Each row of a before or after table is a point. The points were changed in one or more steps. Then noise was added and the rows were shuffled. The steps act on columns, c1 being the first. What was done? A step turns or swaps two columns, mirrors them in a line or flattens them onto one, adds a multiple of one to another, or multiplies or shifts one. Angles are multiples of 10 degrees, from the lower column toward the higher: turns from -170 to 170, lines from 10 to 170 but not 90. Use the fewest steps. Two steps may share a column if one is a turn and the other turns, adds or multiplies; they go together, in the order done. Otherwise the lowest column goes first.
In the rows, 128 means zero.

Before (10 x 3)
[[124 122 105]
 [125  89  90]
 [145 117 157]
 [134 157 101]
 [ 91  52  91]
 [140  46 122]
 [109  89 124]
 [ 73 184 142]
 [187  46 108]
 [120 166 107]]
After (10 x 3)
[[133 156 151]
 [141  46 172]
 [ 72 183 189]
 [187  48 161]
 [144 117 206]
 [126 123 155]
 [111  91 176]
 [121 164 159]
 [ 90  50 141]
 [124  89 144]]
Steps: shift c3 by 50

Before (9 x 4)
[[137  93 132 121]
 [155 111  92 142]
 [113  97 116 159]
 [133 148 104 172]
 [131 175  67 142]
 [121 117 125  76]
 [102 134 101 144]
 [202 174 200  89]
 [145 201 177  89]]
After (9 x 4)
[[117  38 124  77]
 [130 213 102 171]
 [198 121 224  93]
 [100 157  91 145]
 [144 146 185  89]
 [114 141 109 159]
 [135  84 136 120]
 [154 129  99 141]
 [132 196  68 144]]
Steps: add 0.3 times c1 to c3; add 1.5 times c4 to c2

Before (12 x 6)
[[136 112 178  81 105 107]
 [ 92 104  89  37 134  97]
 [128 150 148  72 100  92]
 [140  53 175  54 123  97]
 [108 108 129  91 120 130]
 [180 173 116 116 146 171]
 [164 211  74 110 146 136]
 [155 157 139 191 168 107]
 [155 202 127 124 128 128]
 [164 133 161  89 140 118]
 [163 114  77 161 106  99]
 [151 182 150  40 169 103]]
After (12 x 6)
[[163 133 120 101 138 162]
 [153 155 107 233 168 139]
 [162 113  97 139 105  77]
 [127 147  92  45  98 148]
 [107 106 131  83 118 128]
 [165 210 134 130 145  74]
 [180 172 173 138 145 118]
 [140  55  97  48 123 174]
 [134 113 107  61 105 180]
 [148 183 103  82 168 151]
 [155 200 127 122 128 126]
 [ 92 106  98  44 134  89]]
Steps: swap c3 and c6; add 1 times c5 to c4

Before (10 x 8)
[[ 38 132  68 125 186 149 104 143]
 [111 111  95 100 171 174 115 145]
 [121 150 154  26 157 143 130 114]
 [131 172 100 104 123 150  83  91]
 [168 177 158  62  93 126 127 108]
 [129 170 156 127 139 143  98 117]
 [151 179 130  67 127 121 110 150]
 [ 49 111  68 137 164 155 144 133]
 [109 128 120 132 101 119  58 115]
 [146 145 111 139 139  93  81  91]]
After (10 x 8)
[[ 38 104   8 185 134 166 139 145]
 [110 111  62 175 108 194 113 143]
 [108  61 111 103 128 140 141 117]
 [145  83  93 137 143 114 153  91]
 [125 134 181 177  32 166 151 117]
 [168 132 190 104  59 147 179 107]
 [153 118 133 141  66 142 181 149]
 [132  93  74 126 104 169 180  91]
 [ 50 138   8 163 142 176 109 132]
 [128 106 185 139 128 163 175 117]]
Steps: mirror c2 and c7 in the line at 40 degrees; multiply c3 by 2; mirror c4 and c5 in the line at 50 degrees; shift c6 by 20

Before (14 x 9)
[[191 150 107  73 155 121 140 149 121]
 [145 125  85  99 230 107 169 116 138]
 [221 154  73 127 168 139 110 181 164]
 [114  82 226 149  90 115 159 122 191]
 [134 142 115 138 206  88 120 138 143]
 [181 148 118  78 221 103 100 162  93]
 [157 186 211 165 117 163 180 165 147]
 [133 136 101  97 171 162  91 102 205]
 [151 116 174 149 110 181 195 136 185]
 [103  81 178 154 130 147 154 123  82]
 [ 78 131 154 136  85 131 142 142 155]
 [163 152  80 142 169  87 102  97 150]
 [106  82 148 115 152 134 168 185 180]
 [137  99 175 137 148 153 123 183 145]]
After (14 x 9)
[[180 190 120  70  34 101 150 152  94]
 [102 122 180 152 125 144 203 131  83]
 [144 164  85 103  28 105 218 112 136]
 [133 175 103 107  86 159 141 100 205]
 [222 192  73 117  87 138 163 178 163]
 [ 77 171 154 134 171 132 190 141 157]
 [133 185 115 138  50  88 169 137 140]
 [151 157 172 149 146 182 244 142 183]
 [165 191  79 148  90  88 153 103 148]
 [107 121 148 104 103 134 217 178 178]
 [136 143 178 128 107 155 169 186 147]
 [192 190 108  68 103 122 189 141 122]
 [116 122 224 150 168 116 208 127 189]
 [155 227 213 158 143 163 230 173 146]]
Steps: shift c2 by 40; turn c4 and c8 by 10 degrees; multiply c5 by -1; shift c7 by 50

Before (11 x 11)
[[102  98 165 144 138 139  93  95  85 108 127]
 [ 96 249 127 139 138 159 177  90  92 126 103]
 [ 76 151 131 126 144 132  98  91 129 132 100]
 [138  98 108 142 105 161 117 169 128  70 105]
 [129 107 151  70  93 152 160  98  94 119  98]
 [131 114 112 143 129 118 109 176  94 122 165]
 [137 166 140 144 138 101 138  82 110 113 119]
 [146  85 129 134 128 158 133  79 110 138 115]
 [156 102 147 144  97 159  89 174 127 117 106]
 [116 126 126 129  72 136  99 158 115 103 217]
 [145  97 134  88 129 159  83  78  90 112 107]]
After (11 x 11)
[[203  93 127 112 102 129  89 172 127 159  97]
 [ 70 136 181 131  99 119  98  92  81 150 101]
 [177 129 150 137 114 108 110 175  92 131 168]
 [ 95 128 112 100  86 135 133  82 110 148 116]
 [ 98  96 125 142 107 191 158  97  95 126  89]
 [ 39 143 102 127 150 135  96  88 131 127 106]
 [ 60 138  95 106 251 131 176  95  91 153 108]
 [ 93 140 139 151 164 100 136  82 107 126 114]
 [142  73 240 147 127 128 101 158 116 152 197]
 [ 94 131 106 139  91 178  82  78  91 146 110]
 [181 105  63 151  94 133 113 172 130 190 121]]
Steps: add 1 times c8 to c1; swap c2 and c5; turn c3 and c11 by -40 degrees; multiply c3 by 2; turn c4 and c6 by -60 degrees; turn c4 and c10 by 130 degrees

Before (9 x 12)
[[117 176 101  88 136 121 104 118 152 167 127 110]
 [131 139 126 151 143 156 165 107 137 104 121 156]
 [154 121 146 140 106 130 134 108 124 122 129 166]
 [150 136 148 163 124 172 138 105 109 115 123 134]
 [ 89 127 128 138 120  89 133 164 150 139 140 108]
 [155 146 159 154 145 142 150 114 113 120 152 159]
 [157 167  85 125 137 114 106 128 127 148 120 126]
 [168 126 141 143 141 120 143  96 127 144 118 129]
 [111 159  97 113  99  96 149 146 152 155 151  94]]
After (9 x 12)
[[113 157  98   9 136  73 109 116 176  73 129 112]
 [135 136 124 196 140 150 162 106 140 183 122 154]
 [156 114 158 207 144 128 149 113 147 151 155 160]
 [113 150  94  83  97 108 152 147 163  71 149  96]
 [157 126  84 117 141 107 107 128 170  91 121 131]
 [ 92 150 129 156 120 140 135 164 127  85 141 105]
 [147 108 150 229 123 118 140 102 138 176 122 132]
 [153 124 146 165 107 138 134 109 121 137 130 170]
 [169 127 140 179 142 111 141  96 123  99 118 126]]
Steps: swap c2 and c9; multiply c4 by 3; multiply c10 by 2; turn c6 and c10 by 130 degrees

Before (13 x 14)
[[151 156 133 125  91 150 167 178 101 164  81  57 116  92]
 [188 190 136  89 106  79 101 162 165 182 102 124 110  90]
 [169  85 186  38 157 138 100  91  56 119 150 164 121 160]
 [137 105 113  51 188 179  92 105 136 116 157 169 157 130]
 [105 173  87 177 209 109 134 113 196 120  80  97 170 187]
 [119 131  96  63 135 109  61  72 111  93 120 183 176 148]
 [173  55 125  58 147 119 109 111 115  58 154 160 146 147]
 [162 133 135 168 114 145 140 209  80 174 138 116 136 130]
 [ 94 143 104  91 173 112 147 103 160  95 105 209 141 160]
 [ 85 172  41 177 199  67 152 138 141 151  95  93 109 123]
 [182 163 126 120 122 130 190 140  49 125 189 100 140 119]
 [160  78 175 122 156 142 150 109  72 123 154 144 181  89]
 [174 134  81 148  97 110 180 117 125 206 119  89 120 134]]
After (13 x 14)
[[166  81 185  34 155 135  95  91  56 121 127 162 117 166]
 [174 137  82 144  96 119 178 128 124 201 135  84 126 129]
 [ 91 142 110  82 171 112 147 104 163 102 129 198 142 152]
 [138 108 108  51 191 170  91 103 137 117  95 174 159 128]
 [150 152 134 125  87 109 170 169  99 173  84  52 112  85]
 [187 186 141  84 107 118  99 162 160 184 157 123 110  88]
 [153 128 140 171 110 148 137 212  75 175 117 117 134 130]
 [165  58 124  56 149 116 118 106 111  61 144 159 144 153]
 [185 167 127 119 117 199 187 139  43 133 157 102 143 120]
 [ 83 170  41 180 202  90 148 137 141 150 165  88 112 114]
 [106 173  92 182 209  92 133 112 193 121 118  98 177 185]
 [120 128  95  62 133 120  64  69 106  92 141 180 177 148]
 [160  76 171 121 163 131 151 110  71 115 132 140 187  86]]
Steps: turn c6 and c11 by -60 degrees; add 0.5 times c2 to c6

Before (9 x 20)
[[ 81 144 127 116  93 130 121  90 123 153 121 151 141 150  86 196  80 109
  112  83]
 [125 111  92 182 145 162  92 156  62  97  78 144 123 132 155 182 144 109
   86 150]
 [ 85  97  89 164 170 121  86 136 151 140 147  86 128  54 187 127  91 144
  146 204]
 [126 196  93 109  89 127 132 105 133 220 177 115 163 150  88 144 119 136
  116  79]
 [ 94  99 104 196 189  99 117 142  85 140 119  88 145  92 186 170  81 153
  191 249]
 [120 179 148  87  84 144  98 124 144 235 130 122 132 155 127 156  92 156
   93 112]
 [114 151 134 137  91 101 130  75 106 188 143 142 103 154 136 136 110 138
   97  89]
 [ 84 102 105 163 155 166 162 182  65  88  76 148 140 121 211 157 117  95
  115 146]
 [106 150 126 200 170 118 115 126 173 157 148 114 144 112 162 128  82 122
  147 233]]
After (9 x 20)
[[134 180 147  86 105  86 129 125 148 153 129  25  97 151 124 157  91 155
   94 142]
 [ 22  98 107 226 169 182 111 139  86 172 120 121 117  89 186 170  83 152
  191 140]
 [108 113  89 179 101 153 138 154  61 106  81 155  91 134 154 183 145 108
   88 105]
 [139 153 134 111 146  89 151  77 102 121 141  68 134 152 135 138 108 135
   97  92]
 [ 43 149 128 227 144 166 115 125 172 147 148 100 113 110 165 128  82 119
  149 131]
 [ 46  98  85 172 139 169 137 136 148 175 149 124  86  55 188 126  93 146
  147 128]
 [121 144 126  76 121  94 116  93 123 110 118  99 116 151  84 193  80 106
  112  86]
 [ 82 104 104 146  96 159 110 182  64 103  76 165 161 122 211 159 117  93
  116  95]
 [157 196  92  88 121  92  93 106 131 160 179  40 121 151  88 141 119 133
  118 108]]
Steps: turn c1 and c20 by 40 degrees; turn c4 and c20 by -40 degrees; turn c5 and c6 by 80 degrees; turn c7 and c13 by 100 degrees; mirror c10 and c12 in the line at 140 degrees

Before (11 x 24)
[[152 146 157 135  79  90 107 124  71 127   7 138 140 121 147 141 155  79
  171 152 130 116 112 143]
 [159  95 120 139  97  93 115 133 165  99 197 171 133 138 133 199 122 150
  205 152 115 154 152 119]
 [135  83 148 158 104  84 107 109  80 103 105  84  86 177 133 165 202 103
  166 171  62  82 184  69]
 [113 134 226 167 144  92 159 122 129 142 166 100 145 133 114 133 159  86
  110 152 102 193 146 133]
 [ 71 135  92  89  59 168 156 122 103 101 120 141 133 138 171 167 134 136
  136 195  95 160 104 183]
 [ 74 108 154 180 167 105  98 160 148  95  99 112 104 138 136 132 127 188
  102  38 134 144 143 178]
 [114 113 121  89 104 135 188 220 128 141 141 125 108 208 150  73 130 206
  144  99 126 159 173 165]
 [119 179 199  61 129 119 148 100 153  71 142 145  88 132  97 143 143 141
  137 167  76 168  98 129]
 [148  61 118  92  75 144 153 140 188 148  59  98 112 116 188 151 132 131
  116 147 114  59 127 199]
 [142 129 172  88  68 152 113 137 117 168 100 211 196 106 157  74 118 195
  131 149 150  97  95 142]
 [149 155 101 148  99 106  48 103 112  49 141  94 101 138 142 126 100 148
  186 105 118 152 104 159]]
After (11 x 24)
[[153 144 174 133  78 149 142 112  73 134   6 136 139 123 146 142 169  81
  171 152 129 116 113 142]
 [150 154 170 148  98  96 190  68 110  73 139  93 100 136 141 125 145 146
  187 102 118 152 104 159]
 [142 130  75  86  67 124 126 110 118 211  99 211 197 106 158  74 103 195
  130 149 153  99  94 145]
 [148  62 104  95  74 134 105 145 189 130  61  98 115 116 189 150 112 131
  115 147 116  59 128 199]
 [ 73 109 133 179 166 119 116  88 149 153 100 108 106 139 135 133 152 187
  103  38 134 143 143 181]
 [158  94 136 139  91 117 131 113 166 113 196 173 135 139 135 201 163 152
  207 153 114 155 153 119]
 [114 112  65  88 104 133  18 136 128 157 143 124 109 207 150  74 121 207
  144 100 125 157 175 165]
 [118 178 205  60 129 144 143 160 153 165 143 145  88 132  95 141 141 140
  135 166  76 167  99 130]
 [110 134 189 166 144 152 118 160 130 204 167 100 143 135 114 131 169  87
  111 152 102 194 143 134]
 [136  84 175 156 106 193 155 119  79 123 103  83  87 179 133 165 186 102
  165 169  61  80 182  68]
 [ 73 137 128  90  61 140 120 155 105  85 118 141 132 142 170 165  91 136
  140 193  94 158 106 184]]
Steps: add 0.7 times c18 to c10; turn c3 and c10 by 60 degrees; turn c6 and c17 by -80 degrees; turn c7 and c8 by 120 degrees

Before (12 x 32)
[[147 148 149 100 109 154 173 101 106 143 120 130 127  92 129 111 101 117
   89 155 122 166 138 129 113 147 133 135 156 146 124 111]
 [103 125 170 130 124 130 118 132  80 149 116 113 116 145  77 148 198 142
  142  83 162 115 124 166 104 143 138 117 159 170 119 175]
 [134 125 162 134 188 126 118 122 109 165  91  91 124 129 113  77 161 100
  127 127 109 124 142 156  80 116 116 138   7 135 215 108]
 [117 140 135 107 140 135 123 130  56 131 145 109 142 168 117 146 186 111
  157  74 138 164 150 150  87 142 136 107 167 169 119 150]
 [112 117 114 129  76 139 147 126 106 144 130 133 171  96 159 132  88 139
  133 136 136 142 155 128 119 144 138 149 148 110 148  96]
 [139 131 137  99  82 138 138 137 135 126 172 119  88  91 171 129 102 133
  124 136 129 172 140 122 153 137 126 153 149 135 164 148]
 [147 108 127 106  97 111 148 120 116 143 170 128 131 125 151 150  88  97
   85 176 151 149 144 124 144 129 152 152 170 132 158 131]
 [132 117 130 111  67 122 145 115 141 147 173 152 132 116 172  88 137 107
   88 149 121 154 141 137 169 167 117 145 148 152 172 140]
 [ 99 105 132 132 151 100 106 101 131 180 120 110 132 107 119  80 127 112
  135 127 106 145  85 156  42  93 129 134  49 149 164 107]
 [107 154 137  84 105 127 117 140  71 155 131 135 126 184 119 123 140 147
  139 126 163 148 128 140 115 133 133 139 169 130  84 147]
 [107 132 144 145 163  82 117 107 118 165 103 105 173  95 112  93 156 139
  149 114  89 152 126 158 129  55 117 122  51 145 189 112]
 [127 138 116 116  63 136 154 114 131 129 137  92 130 146 146 123 103 124
  109 143 101 142 116 118 149 144 138 131 172 137 162 142]]
After (12 x 32)
[[102 125 170 129 123 130 117 141  81 120 115  87 104 145  78 147  56 114
  126  82 162 117 169 123 104 143 137 138 158 138 119 175]
 [147 147 149  99 151 155 171 111 106 129 119 115 112  92 128 110 162 127
  161 158 123 164 128 139 114 127 135 149 155 152 125 110]
 [107 132 144 145  91  83 116 105 117 177 102 100 100  96 112  93  98 135
  112 114  88 152 159 125 129 107 117  59  53 134 192 112]
 [104 156 136  84 138 128 117 141  71 129 131 132 102 183 119 122 113 100
  118 126 163 146 140 130 115 118 135 135 168 127  83 147]
 [145 110 124 108 170 111 148 123 118 133 171 125 115 125 151 148 175 139
  163 176 151 149 123 145 143 108 150 134 169 133 159 131]
 [126 138 115 116 185 136 154 106 130 130 136  96 127 145 145 124 156  99
  142 142 104 142 117 117 149 130 137 144 173 118 164 142]
 [133 124 161 134  90 126 119 112 109 130  92 100  91 129 115  75  98 182
  134 127 108 126 156 144  81 116 116 119   7 111 216 110]
 [131 115 132 111 191 120 145 136 141 135 173 123 110 115 172  88 127 117
  170 151 122 154 136 140 168 125 116 169 147 163 171 138]
 [ 99 106 132 132 116 100 105 105 131 142 120 101  76 107 118  80 127 152
  121 127 105 147 156  86  42 112 128  96  49 142 163 108]
 [138 130 138  99 164 139 139 134 137  87 173 118 121  92 170 129 154 100
  127 137 127 170 121 142 153 106 126 145 148 122 164 149]
 [115 140 134 108 125 136 122 135  54 141 146  82 127 168 116 145  66 149
  108  74 139 165 149 149  86 154 137 133 167 138 118 149]
 [111 116 115 129 166 140 147 121 105 175 129 145 118  96 160 132 166  91
  116 135 134 139 127 157 118 113 138 150 147 124 148  97]]
Steps: turn c5 and c18 by 150 degrees; turn c12 and c30 by 50 degrees; turn c8 and c30 by -30 degrees; turn c10 and c13 by -80 degrees; turn c17 and c19 by 170 degrees; swap c23 and c24; turn c26 and c28 by 70 degrees

Before (11 x 48)
[[126 148 121  77 140 107  89 173  83 156 146 109  72 147 120 160  94 100
  154 140 170 124  96  55 150  66  80 122 130 149 169  97 137  94 249 151
  145 159 113 133 107 125 130 140 116 157  90 114]
 [105 157 113 123 113  80 117 150 104  80  75 101 182 112 101 129 113  67
  156 170  57 164 192 103 132 100  93  98 146 116 115 118 147 191  88 174
   99 136 104 188 186  53 114 141  96 186 127 159]
 [ 78 173 110 126 165  67  78 164  39 133  98 113 195 143  95 155 138 129
  126 158  87 136 169 126  96 128 123 154 151 173 149 143 124 166  85 173
   99 109 116 148 117  17 191 154  55 173 110 136]
 [198  97 128 153 196 199 151  86 165  88  42 121 117 156  70 136 153 177
  128 144 156  80 118 129  98  92 157 153 127 121  91 149  85  92  64  56
   77 127 210 142 188 156 106 142  85  80 156  76]
 [173 124 107 150 189 160 196 115 178  65  85 115  93 176  83 130 122 193
  111 118 118  45 119 154  80 111 158 135  77  99 114 115  69 116  54  85
  106 128 150 104 196 175  95 155  90  36 148 176]
 [162 159 106 104 142 106 105 183 102 124 105 104 101 175 143 146 126 172
  178 102  86 164  99  52 164  91  98 115 149 140 162 122 153 116 196 101
  190 164  55 121  91 126 111 108 135 169  80  89]
 [164 120 130 158 153 157 201 120 150  83 100 159  99 148 105  94 119 208
   83 177 168 107 131 143  89  94 116 122 156 158  95 127  72 104  77  96
  111 168 172 119 185 135 101 115 167  98 213 118]
 [135 111 113 118 140 136 123 170 144 152 193 117  63 142 127 143 151 128
  152 162 122 142 134  48 113 141 113 114 151  96 137 128 167 112 171 100
  141 184  73 109  76 147 118 125 115 152  79 117]
 [143 163 140 115 141  96 115 147  81 136 160  95  89 151 142 168 143 147
  197 143 131 111 103  26 152 134  85 135 140 116 186 149 148 153 210 131
  117 122  85  98 122 136  57 112 136 146 119  93]
 [117 141 101 101 158 128  78 180  57  95 109  55 155 138 111 158 147  60
   85 152  59 147 187 129 143  83 155 125 133 217 154 176 104 190 107 179
   73 105  87 135 128  17 126 190  52 187 143 151]
 [194  81 125  80 189 148 176 130 161  82  40 172 106 130 100 131 145 190
   77 158 121 124 111 122  90 121 128 118 132 101 105 115  88  96  40 117
   74 105 179  84 201 193  68 174 147  62 153 141]]
After (11 x 48)
[[171 123 120 155 159 151 203 113 147 128 102 160  99 144 102  89 126 204
   82 176 170 106 126 144  93  84 117 126 151 161  95 121  67 108  78  92
  109 168 174 120 184 137 105 134 109  87  43 115]
 [ 83 172 116 126 162  68  70 162  40 119  95 117 193 148  99 161 136 135
  126 153  92 138 179 124  93 131 126 132 156  97 151 146 127 166  90 174
  107 110 114 143 121  19 190 158 186 202 134 142]
 [201  96 128 150 198 203 146  83 170 119  43 118 113 150  75 135 150 172
  125 142 155  80 129 120 104  88 149 189 129 149  88 149  87  92  63  56
   81 128 212 142 189 151 107 134 167 120 106  87]
 [169 123 110 153 194 159 194 114 171 115  84 114 102 173  90 133 123 193
  114 119 122  46 134 149  78 117 158 218  81 153 115 116  65 122  56  81
  108 128 146  86 204 175  98 136 148  93 117 176]
 [162 163 101 108 145 109 100 183 106 127 106 104  95 171 148 150 126 164
  183 103  90 172 100  53 163  92  96  99 147 100 168 126 151 110 199 102
  186 163  53 116  84 133 113 111 105 156 174  87]
 [194  78 125  85 192 153 179 120 155 114  36 168 104 131 105 138 142 195
   74 169 116 118 135 121  90 123 126 171 139 153 102 111  87  99  43 113
   65 100 178  75 199 188  69 128 114  83 110 146]
 [150 164 140 114 139 103 115 143  82 125 164  97  88 148 147 166 147 147
  193 143 134 108  97  24 151 138  89 106 134 132 184 146 158 149 211 131
  123 126  89 105 113 133  60 117 130 127 139  91]
 [135 108 105 121 144 134 125 174 150 117 187 124  69 137 129 139 155 129
  161 165 120 145 131  49 112 135 119 122 152 106 137 134 165 106 169  99
  141 187  66 107  79 152 120 131 125 150 171 122]
 [108 159 116 124 116  82 106 147 103 133  77 103 183 113 104 130 112  67
  153 173  56 162 181  98 132 104  94 105 143 136 121 127 139 189  77 174
   97 140 105 190 184  56 108 164 113 202 129 155]
 [133 139 118  71 129 105  87 172  83 116 148 106  65 135 112 159  93  99
  156 148 171 126 110  48 151  66  78 119 126 102 169  96 135  90 247 150
  148 154 107 137 109 127 131 110 124 157 155 111]
 [115 142 100 110 162 129  76 177  51 122 103  59 151 136 106 162 147  60
   89 156  51 149 201 126 137  82 163 133 141 108 153 175 103 192 106 175
   73 110  92 132 126  26 128 176 154 219 110 149]]
Steps: flatten c5 and c10 onto the line at 170 degrees; flatten c23 and c44 onto the line at 30 degrees; turn c28 and c45 by 110 degrees; turn c28 and c46 by 50 degrees; multiply c30 by 0.4; turn c30 and c47 by -150 degrees
